Each point is reached from the start by the listed moves, each made once or not at all, plus a little noise. Is the number of moves made odd or even? Then give how often each move was made.

Moves:
(1): 15.0 2.4 -0.6 24.4 15.5
(2): -15.7 30.2 -5.0 2.0 7.5
Start: -3.3 1.4 -7.3 -6.8 3.1
Points:
-18.3 32.1 -11.8 -5.3 10.7 => odd (0, 1)
-3.2 34.7 -12.8 19.9 26.6 => even (1, 1)
-2.3 1.7 -6.3 -6.1 2.8 => even (0, 0)

Moves:
(1): 17.0 -17.2 -0.5 -27.1 16.8 23.4
(2): 2.1 18.3 -10.6 2.1 -6.7 -7.6
(3): -3.3 5.2 27.7 -9.4 -11.4 -6.1
Start: 2.8 -7.2 -2.8 -19.6 -2.9 -1.0
Points:
4.6 11.2 -13.3 -16.7 -9.5 -9.2 => odd (0, 1, 0)
21.9 -5.8 -14.2 -44.7 7.3 14.8 => even (1, 1, 0)

Moves:
(1): 2.3 -1.8 -6.3 -8.8 4.6 18.4 8.2 25.7
(2): 14.3 14.2 -6.7 -4.6 -21.3 -0.1 1.9 10.1
(3): 0.2 9.6 4.1 -13.6 11.5 17.4 -4.5 -4.3
(4): -23.2 12.9 4.4 15.5 9.7 7.9 30.0 -7.8
(5): -2.4 21.0 -0.9 -8.1 9.8 -18.2 6.8 14.1
(6): -11.6 6.2 -3.4 4.9 3.9 5.6 -7.8 5.6
Start: -6.9 -5.0 5.2 -0.8 -15.0 -4.2 10.4 -10.9
Points:
-4.9 26.4 -0.7 -13.3 -20.1 18.0 2.1 1.1 => odd (0, 1, 1, 0, 0, 1)
7.6 38.0 -7.0 -36.0 -10.3 11.1 23.7 32.8 => even (1, 1, 1, 0, 1, 0)
-6.4 5.2 7.5 -16.9 -3.8 13.0 4.2 -14.4 => odd (0, 0, 1, 0, 0, 0)
-4.8 41.6 -8.9 -32.5 -8.8 19.1 15.5 39.8 => odd (1, 1, 1, 0, 1, 1)

Moves:
(1): 2.7 -2.9 5.6 5.4 3.9 6.1 8.1 -0.7 27.4 -1.2 -17.8
(2): -2.2 18.1 -2.7 11.1 13.3 -27.4 5.2 -8.8 3.1 5.4 -16.4
(3): 1.2 -4.3 9.8 -0.6 -12.6 6.1 8.5 6.4 -4.5 -24.4 -8.5
(4): 10.3 4.7 15.5 17.1 -5.0 3.0 -2.1 3.6 3.4 5.7 16.0
(5): -2.2 -7.2 6.1 -3.4 11.5 9.9 -15.1 1.0 1.4 2.7 -6.2
(6): 6.8 5.7 11.1 15.1 -4.8 -6.5 21.9 18.6 -13.5 11.6 10.4
(7): -1.2 -0.4 -18.1 -9.7 -3.2 4.5 -10.4 11.4 21.7 7.3 -5.7
(8): -9.8 4.2 8.9 1.5 5.1 -1.0 0.7 -9.2 9.8 10.3 -0.4
Start: 6.7 10.7 -8.4 -8.2 -2.3 4.0 -6.4 -0.4 3.0 -2.6 6.5
Points:
7.9 -1.1 -16.6 -15.9 11.0 24.4 -23.2 12.2 53.4 7.1 -23.2 => odd (1, 0, 0, 0, 1, 0, 1, 0)
13.3 23.6 8.9 15.7 -10.4 5.1 5.5 25.8 25.2 32.5 26.7 => even (0, 0, 0, 1, 0, 1, 1, 1)
18.4 29.9 11.3 26.6 9.8 -13.7 3.7 -6.1 37.9 8.0 -10.8 => odd (1, 1, 0, 1, 0, 0, 0, 0)
19.4 13.0 14.0 12.7 -3.3 13.5 0.2 3.3 32.3 1.5 6.5 => even (1, 0, 0, 1, 0, 0, 0, 0)
13.0 39.2 11.5 33.7 6.8 -18.7 17.9 14.6 56.1 36.6 -8.8 => even (1, 1, 0, 1, 0, 1, 1, 1)

Moves:
(1): 4.2 -1.9 -17.8 -17.8 -3.6 6.4 2.1 -0.1 6.2 -10.0 -7.1
(2): -5.7 4.1 -15.4 -11.7 0.2 9.1 7.7 11.7 -5.5 1.2 19.5
(3): 2.3 -18.2 5.6 1.6 13.3 10.9 2.2 -15.2 1.0 -9.5 -16.2
(4): 2.3 2.6 -17.0 10.4 -2.3 -4.0 13.6 -1.8 -9.9 6.5 5.1
(5): 5.6 -11.2 -16.8 -36.3 -2.0 -7.3 0.8 1.4 10.4 5.9 9.2
(6): 1.6 -5.4 -5.8 13.4 -5.9 2.8 14.8 1.4 3.5 3.0 9.2
(7): -5.4 1.6 8.5 -6.2 6.4 0.4 -5.2 -10.4 10.4 9.8 -7.4
(8): 0.9 -4.2 -3.7 -5.4 -12.9 -1.7 -14.5 6.9 -12.1 4.0 1.8
(9): 2.1 -2.3 -3.2 6.0 2.0 -9.3 -17.3 6.3 6.7 -2.2 11.3
(10): 8.7 0.0 1.7 -2.6 -3.9 6.3 -19.6 11.0 -0.8 3.1 1.2
(11): -9.3 1.1 0.4 18.2 2.5 -10.9 -14.7 26.9 0.6 2.1 -4.0
Start: 7.9 -3.5 9.2 -6.7 2.9 3.3 -1.6 11.5 -9.0 4.4 2.5
Points:
2.4 -19.7 -9.3 -11.3 5.5 -20.9 -22.5 36.3 23.1 23.3 20.6 => odd (0, 0, 0, 0, 1, 1, 1, 0, 1, 0, 1)
1.9 -10.0 -8.1 7.3 4.4 -6.6 -21.9 34.4 18.5 7.0 5.0 => odd (1, 0, 0, 0, 0, 1, 1, 0, 1, 0, 1)
6.8 -4.3 -42.2 -13.2 -1.0 9.1 14.7 18.2 2.6 13.2 32.9 => even (1, 1, 0, 1, 0, 1, 1, 0, 1, 0, 0)
16.2 -28.5 -28.6 -56.6 2.9 17.5 -15.5 15.5 -15.9 25.7 14.4 => odd (0, 1, 1, 1, 1, 0, 1, 1, 0, 1, 0)
9.4 -20.6 -24.4 27.9 9.5 6.6 -16.5 51.1 -14.5 7.3 28.3 => odd (0, 1, 1, 1, 0, 1, 0, 0, 1, 1, 1)
14.7 -24.5 -44.1 -5.3 6.5 20.5 21.3 13.8 -7.3 -6.2 24.1 => even (1, 1, 1, 1, 0, 1, 0, 0, 1, 0, 0)
22.6 -24.0 -23.1 -50.2 -4.2 3.7 -28.0 22.1 28.2 15.0 19.6 => even (1, 0, 0, 0, 1, 1, 1, 0, 1, 1, 0)
